Rows are points. Any point is a mix of the corners, with weights that add up to 1. It lies inside the corners' shape when no weight is negative. Say inside or outside, and name the corners with a negative weight.
(in the rows, 128 means zero)

Corners:
(1): [165 136 155]
(2): [ 88 113  84]
(3): [150  63 197]
(4): [167  37  65]
Points:
[116  81 116] -> outside (1)
[132 114  74] -> outside (3)
[127 126 185] -> outside (4)
[134 101 162] -> outside (4)
[139  92 222] -> outside (4)
[163 114 137] -> inside
[118 153 184] -> outside (4)

Corners:
(1): [114 202 183 191  98 126 209  74 182  87 107]
(2): [ 56 216 168 123  79 195 145  46 185 139 140]
(3): [105 114  79 123 186 163  33 160 124 144 104]
(4): [ 70 173 162 199 149 122  89  91 211 154 137]
(5): [125  68 170 124 172 228 114 202 101 163 157]
(6): [141  67 165  64  63  59 154 146  59 119 166]
(7): [148 146 156 172 113 133 124  44 161  76 173]
(8): [ 67 218 119 160 146 120 175  41 190  79 176]
(9): [118 120 236  79 122  75 146 104  71  65 143]
(10): [129 108 132 107 163 177  70 193 194 103 144]
(11): [178 147 188  55 123  50 155  96  97 146 166]
(12): [118 183 150 192 144 160  73 182 137 107 162]
Points:
[118  77 133  93 171  96  63 187  92 144 155] -> outside (1, 2, 7)
[117 152 154 158 141 156  98 158 133 117 155] -> inside
[107 147 118 113 128 172 142 163 151 147 140] -> outside (4, 7, 9)
[101 166 164 153 130 132 117 101 165 130 146] -> inside
[101 176 133 144 154 151 130  87 193 129 149] -> outside (6, 9, 12)
[115 156 153 114 154 153 117 112 130 101 161] -> outside (1, 4, 6)

Corners:
(1): [ 87 122  89 140 145  40  81 174 161 172 129 123  47 102  97 114 136  91
 174 117]
(2): [ 73 173  85 186 107 156 121  91  55 116  94 114 150 184 205  37 166 182
 166 193]
(3): [114  59 128 122  92 210 114  65 139 152 178 158 119 133 140  90 171 142
  96 123]
(4): [ 96 167 157  98 191  63 139 106 127 162 125 101 131  80 183  92 116 140
 160  91]
(5): [201 172 154 206  84  55 197 143  89  85  91 198 145  47  56 191 135 198
  70 170]
(6): [186 153  54 179 150 147 166 196  48 115 140 169 184 187 139 180  35  81
 128  86]
(7): [ 86  57 125 106 114 102 121 131  85 107 100  61 134 141 147  32 124  90
  39 104]
(8): [ 44 139 104  77 184 200 140 193 179 169  87 102 137  98 191 106 180 164
  37 179]
(9): [153  93  96 116 193  65 203  70 100 140 176  58  96 133  82 149 192 211
 126 105]
(10): [ 69 184 161 175 126 159 147 166 132 116 177 151 192 170  65 203  78 148
 134 184]
(11): [ 96 117 128 125 132 164 205 100 171 138 181  75  98 111 176 171 122  93
 165 156]
(12): [133 123 122 158 140  77 218 109 186 183 160 124 181  70 113  53 157 173
 177 199]
(13): [142 189 187 144 114  73 138 110 151 161 153 129  60 141  80 102 110 128
  46 130]
(14): [127 154  65 203  81 187 153 125  53 172 204  91  54  89 124 167  76 194
 154 139]
(15): [101 136 163 158 196 193 179 139  84  93  66 128 136 142 103 165  59  76
 154 148]
(16): [ 97 182 124 129 109 202 163 191  70  56 109 134  75 121 100  92 122 152
 167 117]
(17): [202  98 147 180 151 152  73 198  45 179 192  90  60 166 146 167 134  87
 165  80]
(18): [143  67 120  82  79 114 214 147  94 208 102 175 182 182 162  76 178 236
  74 149]
(19): [ 96  57 103 105 176 146 135  95 125 125 206  90 116 185 214  62 134 218
 117 190]
(20): [175 137 186  47 159 100 187  78  37 139 164 101  75  96  91 135 184  76
 121 180]
(21): [193 154 153  84 136  56  61 107 181 184 141  77 122 175  86 137 114 224
  93 166]
Points:
[114 116 108 156 118 152 130 164 122 142 137 128 133 160 142 114 110 158
 107 142] -> outside (4, 9, 20)
[106 190 113 130 180 148 128 189 120 173 148 114 123 164 140 131  92 149
 176 158] -> outside (3, 5, 7, 9, 11)
[143 159 140 146 111 100 182 115  99 132 124 141 135 108  82 143 123 141
 127 145] -> outside (8, 17, 19)
[ 61 127 128 140 142 165  68 195 153 134  82 157 198 217 185  42  86 100
 112 136] -> outside (5, 9, 11, 14, 20)
[130  93 129 111 145  99 153  86 133 194 164  87 105 123 149  89 163 167
 117 156] -> outside (5, 6, 10, 16)
[119 128  94 169 146 101 121 149 109 156 170  81 104 183 139 118  66 128
 191  89] -> outside (3, 5, 8, 20)
[142 125 128 146 134 108 133 130  90 142 148 122 110 142 116 116 126 143
 138 127] -> outside (8, 11)
[129 122 131 133 140 122 129 133 109 153 149 115 102 126 132 119 136 129
 131 126] -> inside
